Rows are points. A path goes straight from each point to the next, and from the last back to the first. The post is the endless flat space through its rows: a point in 2 columns, a line in 3, a plane in 4, and so on, so that a path can go around it. How many times does the path go around the post? Going back the other way cancels.

Post, 2 rows:
0:  -4.5  -3.2 -22.6
1:  -0.8  -3.6  37.4
Path (15 x 3):
0:  16.2  -6.9  -2.1
1:   8.1  30.2  -2.0
2:  -9.4  20.1  12.7
3: -16.4  -5.1  15.5
4: -21.3 -45.0  31.8
5: -29.0 -31.0  -7.1
6: -19.1  11.6   0.2
7:  10.3  38.7  13.8
8:  10.8   7.9  -1.5
9:  10.1 -13.5  37.4
10: -22.3 -45.4  10.9
11: -15.4  -4.1  14.1
12: -23.1   4.1  -9.2
13: -31.3 -27.9   9.8
14:   2.8 -17.5 -12.0
Times around: 0

Post:
0: -12.5   2.1  19.9  45.5   4.5   0.7 -29.3 -26.4
1: -17.1  -1.0  29.6  30.7  -1.7  33.7 -15.3   1.8
2:  -5.0  -9.3 -37.3  23.2 -15.7 -43.2  12.6  28.1
3:  -3.8  -2.6 -15.6 -41.1  21.9 -41.1   0.8  24.7
4: -11.0  -6.5  14.1 -13.4   7.9 -15.1  29.7 -11.3
5: -15.1   5.4  12.4 -62.2 -17.8 -26.2 -13.5  -1.8
6: -11.9  16.0  11.1  -0.9  -1.7  57.1 -37.6 -49.4
Path, 22 rows:
0:  23.5   8.7  14.5 -11.4  -0.3 -25.3  -0.4 -37.0
1:  -5.8 -19.3  32.1 -43.0 -18.7  17.1  21.3   3.0
2: -17.8 -31.5  31.1  14.6  17.2  19.2  -0.9 -18.6
3: -26.5  -6.1  14.6  11.0  -7.6  -4.7   0.7  -3.8
4: -23.2  16.6   6.4 -34.1  -8.7   9.1  -4.5   9.0
5: -13.9  28.5  -7.4 -13.9 -26.4  10.1  -0.4   3.9
6:  19.8   7.8  17.6 -13.9  21.4 -19.1  -2.1   2.6
7:  17.7   1.9   7.3 -15.2 -11.8 -29.6   6.0   1.4
8:  -4.5  13.9  -4.8  10.6 -29.7 -12.2  -5.3  12.2
9: -23.8  39.5   9.4  -0.6  15.5   5.7 -22.2  -2.5
10: -28.8   3.6   1.7  -7.3  -1.4 -25.1 -22.3 -18.8
11: -40.4 -12.6  28.3   7.4   0.4  11.4 -47.8  13.5
12:   0.9 -24.7   3.8 -12.0  19.8  22.0 -10.5 -24.0
13:  21.5 -26.1 -16.5  31.3 -24.2  -0.4  11.8  20.0
14:   5.8   7.3 -14.0   5.8 -15.5 -12.7  -8.1   5.3
15: -25.5  41.7  30.0 -16.9   1.3   7.5 -10.1 -11.3
16: -35.0  14.3  23.7 -30.6  25.7  -0.2 -21.8  13.6
17: -35.9 -17.2 -16.9  16.6 -26.0  -4.7 -19.4 -39.5
18: -15.7 -19.7 -24.9  11.5 -12.0  11.5  -0.6   3.1
19: -28.7   2.8  -7.0   3.3   4.1 -14.5   6.0 -16.1
20: -23.3   8.1   3.8   5.9 -22.6  -3.7  -7.0  14.0
21:  -2.3  23.8  13.8  11.6  16.9 -14.8 -28.1 -17.9
Times around: 0

Post, 11 rows:
0: -29.7   8.0 -25.4 -36.6  22.5  46.4   9.4 -40.4  19.0 -11.4 -14.1  -0.9
1: -25.6  12.7 -18.6 -15.5  39.4  41.6  14.2 -31.0   0.9 -45.3  22.7  11.2
2:  -7.1 -17.0   0.3  16.4 -14.4  -7.3  26.9  51.2  12.8  11.2   5.5  -2.4
3:  -3.2  -6.8   3.7  26.2  17.2   4.7  29.2   3.3 -13.6  21.8 -11.5  -5.8
4:  -4.4  -4.4  20.5  31.5   4.4  -2.9  44.5  35.3  24.7  -7.1 -29.9  28.0
5: -24.7  17.2 -26.7 -27.7  50.2  26.2 -23.5 -28.8   8.9 -47.9 -13.9 -11.3
6:   6.3  -8.5  38.0   6.9  12.6 -14.3  26.8  17.8  21.8  22.7  10.0   3.0
7:   0.5 -13.1   6.2  14.7 -28.1  -1.6 -27.0 -31.4   3.5 -16.7  15.3  14.8
8:   4.3 -10.2 -10.7 -13.9  -7.6 -14.8 -29.5 -17.0 -11.4   6.9  14.8  48.5
9:   2.3 -10.4  21.6 -22.4 -21.1   1.6 -11.4  -6.5 -30.4 -12.1   0.1  18.8
10:  13.8 -22.1   6.9  14.5  -8.2 -39.6  55.8  17.3  10.9   0.1  -7.4   1.3
Path, 8 rows:
0:  -8.9  24.7  -3.7  -0.7  -2.8  32.5  27.8  12.4  20.4 -22.9  -4.4  21.1
1:  -2.1   2.0  -5.4  14.3 -24.0   0.5  15.3 -15.6 -20.0 -36.8  24.5  -3.9
2: -21.8   4.5   5.2  42.9  -8.6   6.2  10.7  -3.2  18.1  -8.7  -1.2 -13.1
3:   7.5  -7.6 -10.9  13.3  -3.3 -18.8  -1.0  12.4  -2.1 -16.3   5.1 -11.5
4:  16.1  -7.6 -11.5   1.4  13.6  -2.5  -2.7  17.1   6.0 -32.6  18.8   3.0
5:  -4.7 -32.2   9.1 -15.9  10.5   3.7  -3.8  37.5  20.4 -40.5  -0.5  36.2
6: -12.7 -17.1  -2.5 -21.9  -4.0  -9.8  22.1  19.8  -4.9  13.3  -0.2  13.6
7:  -4.3  -1.6 -22.1  31.0   8.7 -24.9  30.9  -4.3 -10.6  -9.4 -21.8   9.4
Times around: 1

Post (17 x 18):
0:  -6.5   3.0   8.9   2.4 -17.9 -13.6 -18.5  26.7  21.9  21.4 -19.7  12.7  -3.5  21.0  -8.6 -18.4   1.7  -9.3
1:  -1.0 -19.5   0.9   7.9   6.9   5.6  -5.8   5.2  18.2   7.4  -5.5  14.0  30.8 -27.2   4.5  18.5  -7.5  -5.4
2: -34.1   8.4  -7.1  -8.5 -11.4  -9.9  10.0  -1.0  -8.2 -13.7 -20.3  23.3  24.6  14.5  42.5 -25.2  21.7 -24.4
3:  -3.5   8.8  33.9 -38.5 -38.5  -8.3  -7.0 -19.1   8.2  -0.7   2.8  18.3  -6.0   3.9  -3.3   3.4  -7.1  36.7
4: -20.8   7.1 -31.7   8.0 -36.0   8.9 -12.2 -23.8  18.2   0.5  10.1 -11.0 -20.5 -16.3  -0.8  30.5  22.7  41.3
5:  -0.8 -12.9   9.3  -0.1  -3.0  13.5   6.1   6.3  -4.9  23.4   0.8  20.8  -8.7  10.9  13.1   2.8  -4.2 -20.1
6: -31.3   3.6  37.0   4.6 -22.2   6.2 -13.3 -43.3 -13.2  15.1   3.5 -18.5   7.2  11.6  -4.7   0.1   7.1  -7.4
7:  -6.2  -5.1  20.8  17.9   7.8   7.3  -1.2   9.6   7.6 -10.2 -15.7   7.4 -15.9  21.6  -8.0   9.4 -10.0   6.5
8: -10.3 -16.0  17.3 -23.9  16.7  12.3 -21.4  -3.6  18.2  -3.1   4.0   7.8  -3.8  11.9   0.4  -3.3 -15.5 -19.0
9:  -4.6 -10.8  15.3  -2.6  -2.2   3.5  27.7  35.2  23.3   3.8  -9.6  -7.9  -4.4  16.0  -0.8 -40.4 -19.6  -6.4
10: -19.4   1.0  10.5  18.7   0.5   2.0   0.7  18.3  -2.3  -7.7  15.0  16.1  -3.0  14.1  -8.9 -26.6  12.0 -20.4
11:  -5.3  -3.2  17.7  -7.5  14.3   1.8 -12.9  -2.6  14.4   5.2 -10.2 -27.3 -10.3 -94.9   3.7  44.4  12.2  14.2
12: -23.2  -2.9  -6.3  10.9 -29.1  12.0 -17.4   7.4 -24.2  -6.7  -2.8  -6.6  -2.4   7.9   3.6   0.7  -8.2  -1.7
13:  -4.3   9.2  10.5   5.6  -2.4  11.5 -15.6  10.6  13.2   5.9   2.6  18.0   1.1  10.8  26.1 -19.3  -7.8  14.1
14:  -1.6   5.0  20.2 -10.6  -1.5 -28.3 -14.8  -8.1   0.7   5.7  16.6   5.1   3.2   7.1   7.0  24.1 -25.6  -9.2
15: -54.4  31.2 -42.5 -17.5 -11.6   2.9  -2.6 -10.2 -46.7  -4.9  -0.9  -4.9  37.4   7.8  22.8   6.9  41.0  39.7
16:  -2.6   1.9  -7.4  16.2  -9.3 -17.5 -14.5 -10.6  -3.0  12.7 -11.0  18.6 -15.4   5.9 -17.4 -24.4 -22.4   4.5
Path, 17 rows:
0: -13.9   5.6  14.3   2.7   7.8   0.2 -11.7  -4.4   4.8   4.0  10.0   3.1  -2.4  17.7  -4.8 -12.6  10.5  28.2
1: -29.8  -3.5   3.8  13.1   4.0 -21.5 -31.3  10.1 -10.9  -2.3  -9.8  19.5   3.3  21.8  15.3  17.3  -4.6  12.9
2: -26.8  -5.4   6.3  14.2   4.5  12.7  -8.4  -0.8  -3.3  11.4   8.8  13.4  35.7  -5.3  11.5  -2.2  -8.1  -7.3
3: -21.6  10.5  15.2  -5.0   5.2 -10.6  -9.8   2.2  -2.7  -6.2   9.1  -3.4  -5.4  -9.9   3.4  21.0  -8.1 -17.9
4:  -2.0   5.2   9.4   1.7  -9.7 -13.0  -8.4   0.4 -16.4 -23.2 -25.1  10.3   2.5 -14.4  -9.4  28.1 -19.8  -2.4
5:   7.0  15.5  -6.4  -8.4   2.5  -9.1 -10.1  -8.1  -2.9 -13.0  -0.9   2.7 -15.3  -8.1   3.1   5.8   7.0  21.3
6: -12.3  -0.3  24.3 -20.8 -16.7  -4.9  -3.3   8.3 -13.2   7.1  13.2  -3.5  11.4  25.3  25.8 -15.0  12.7  -4.0
7: -18.0   2.8   1.6 -22.1  10.3  -9.7   9.3 -24.6  13.7   2.7  11.0  -2.1  -7.9  17.9  17.7   1.3  -7.1  17.1
8: -34.7  18.0 -31.7  -4.8  -5.7 -21.7 -42.6  -4.9  -1.8  21.0   1.2  -4.8 -14.8 -25.4 -20.4 -22.7   0.4  36.6
9: -22.7   0.9   1.1  20.4  10.9   8.4  -3.4  18.9  16.0  -8.7  14.1  18.1  20.3  12.2 -11.5   0.9   4.7  -5.4
10: -32.4   6.1  -4.1 -14.9  -2.5  -5.3 -11.9 -11.3   9.0  -8.3   6.3   4.6   7.6  22.6   6.8   8.2 -24.3  -4.7
11: -22.0  12.3  -7.8  16.5   1.7  -4.1  -1.7  -2.9  24.6   0.3   6.9  10.5   9.7  16.3 -12.2 -19.9  -2.7  22.7
12:  -6.2  12.1 -15.1  11.8  -5.5  -8.4  17.2   1.1  15.1  34.3   0.1   6.0   3.7  -2.5   5.8  12.7   4.4  -2.1
13:  -5.3  17.2 -10.1   8.7 -21.0  -5.4 -27.9  28.5  -4.4  -0.3 -15.5  -4.6 -15.8   9.2   3.2  -3.6   5.4  -1.8
14:   1.0   1.2  -3.6 -11.0 -21.3   1.9 -12.7  19.2 -16.1   4.3 -30.6  -8.4  -4.0 -20.1  13.1  -8.7  28.1   9.5
15: -15.6 -10.5 -11.2  10.5 -33.9   3.6 -20.2   2.3 -18.2  -9.9   3.9   1.3 -24.3  -2.1  10.7  -7.2  24.7   4.8
16:   7.7   4.9 -10.4  16.4  -9.0  -9.9  -2.7  -6.9  -5.8  14.6  -8.9  17.6 -27.2   1.1   6.1  -8.7  -4.9   5.9
Times around: 2

Post:
0:  12.3  17.8  -3.6   6.4  38.0 -15.6  20.2  25.7  21.6   3.9  32.3  16.4  -9.1   5.9  -8.2  23.2 -40.1  -6.1
1:  -1.0  23.6  18.8  30.5  -1.3  28.0   3.3 -21.9  11.2 -44.7  -1.1  13.7 -38.4 -27.1 -10.1  37.0   2.9 -34.5
2: -20.1  -6.1 -11.7  -4.1  -8.5   0.3 -30.8  -3.8 -44.1   5.4  -5.0 -35.4 -43.3  -8.6   0.8 -34.7  16.1  13.0
3:  10.9  32.3 -14.9  12.1   6.0  -9.6  -4.6  -5.3  -4.6 -47.3  30.0 -36.3  23.1  16.6  -3.6 -23.4 -21.8 -30.7
4:  26.1 -11.1 -35.6   9.8  31.0  16.5  39.4 -15.0   2.5 -32.9  10.7   8.1  -1.6 -29.6  18.5  17.2 -45.4   7.9
5: -16.7  -3.7  26.6   0.4 -34.6  19.4   4.7 -43.7   5.7 -31.7  -9.3 -26.2 -22.7 -24.9  -1.5   5.4  17.0  16.8
6: -22.3  -3.1  23.4  26.1  28.7  21.4  -8.0  -0.3 -28.5  23.2  19.0  28.3 -18.2   2.5  16.3  10.3   1.5  10.4
7: -21.9  12.3  -1.3  25.2 -26.1 -45.4  -3.3  14.7  26.0   4.0   7.0  10.2  19.1  -2.6  18.1  -5.1   0.3 -22.3
8: -20.5  34.6 -16.6  -5.7 -24.7  27.7   1.8   1.6  -0.8  -4.3  37.2   9.3 -20.7  19.1  -6.9 -16.8   4.7 -28.6
9:  21.2  12.3  34.4   5.3   0.3  15.5  26.2  -1.6 -27.6 -11.6 -11.8 -14.7  -9.3 -41.0 -24.7  13.6   6.7  -8.8
10:  -9.4   2.9  11.3  -0.9  38.6   7.2 -14.6  24.7  -4.8  -9.6 -40.1 -18.0   0.2 -12.6  30.7 -13.0 -15.3  14.1
11: -46.1 -15.1 -13.2  28.7  10.8 -21.2  16.9  29.4  13.5 -34.1   0.5  -3.1  -2.0   0.8  33.6 -15.6  17.7   0.2
12: -16.9  10.6 -61.2 -12.4 -19.3 -10.9  -1.0  -8.9  18.8  10.2  31.4 -29.5  19.0  29.5  17.1  27.2  -1.0 -17.4
13:  23.5  19.6 -11.3 -20.7 -19.1 -14.6  19.3 -25.5 -25.1 -20.1 -13.1  -6.7  10.6  17.6 -27.5  10.7  -1.7 -15.6
14:  -2.4  15.9 -36.8  -4.7  47.3 -31.3  23.5   3.0   0.9  15.5  -3.8 -24.5   9.6   3.2   8.1 -41.4 -21.5 -18.5
15: -22.3  -0.9 -54.6  35.2  -7.0  -2.8  15.8 -10.6  21.4  23.8   6.3  -9.0  12.0   9.6  -6.3  13.5  -2.2  26.1
16:  19.0  30.4  19.2  11.2  33.5  -9.9  -4.3   4.8   4.3 -24.8   5.8  22.8   4.3 -35.8  -9.2  -9.2   9.2  -2.2
Path:
0: -26.0  -4.5  15.5  19.8  23.3 -12.3  22.0   5.7 -15.9 -17.1  -4.3  -6.4  16.3   4.6  -4.5 -18.7  -9.4 -21.8
1:   4.6 -22.2  -6.1  -3.4  22.5   4.2  10.9 -44.4 -15.0 -18.4   3.9  16.8   6.5   9.9 -25.4  11.0  12.4   4.0
2:  18.0   5.2   7.8  -3.0  42.7  21.9  25.5   3.8   9.1 -21.1   1.1 -49.7  20.3  11.6  30.2 -21.6 -25.5   7.0
3:   3.9  26.8 -64.0  26.0  31.8 -15.1 -14.2 -28.1   2.8   0.4 -11.1  16.3   3.7 -10.9  23.3 -15.9  25.8   3.5
4:   8.2  49.5  12.4 -23.8   7.0  13.5   7.8  12.1  -6.9  -4.8  20.7  20.7  -4.2  16.8  -6.2  -0.2  43.0  -3.3
5:  24.7  23.6  29.7   9.8   7.2   1.6  -7.2  -0.7  12.9 -19.5  15.1 -11.6  23.9  13.6   6.8  28.8 -12.7   0.3
6: -16.4  24.3  -6.5   9.8 -11.1 -17.3  17.2   7.2   2.4  -4.5  21.5  -9.5 -19.5  11.1   5.4   8.5   2.7 -14.1
7: -26.4  25.0  -7.1  -9.9  19.6  10.6   6.4   1.4  -0.5 -19.2  30.0  23.7 -29.0 -14.4   0.3  -7.8 -33.2  16.4
8:  -7.0  -0.4 -11.3 -23.5  23.6   4.9  34.3   6.5 -19.2   2.5 -15.6 -40.1  31.2 -54.7   0.1 -32.1 -15.9 -12.8
9:  -0.9 -18.4  19.0 -17.2 -20.7  16.6 -21.6  -7.7  -3.8  26.4   5.0   4.4 -30.1 -26.2  19.5   6.9   2.7  -8.8
10:  19.9   2.6 -25.6  17.1 -24.8  -6.1 -15.9  -3.6  -7.2  17.6  14.8  12.1   3.1  -0.8   4.7  -3.2  24.0   7.8
11:  17.1  22.2 -20.9   5.3  24.4  -2.2  19.4  20.9  -9.9 -13.9 -10.6 -21.3  -1.5   4.8  21.7 -13.8 -18.8  30.7
12: -31.2  29.2 -11.5 -20.1 -12.4   1.6 -17.4  -2.1  24.0  -5.7  35.3 -11.5  -8.8 -24.2  27.9  -1.4  -4.2  -5.3
Times around: 2
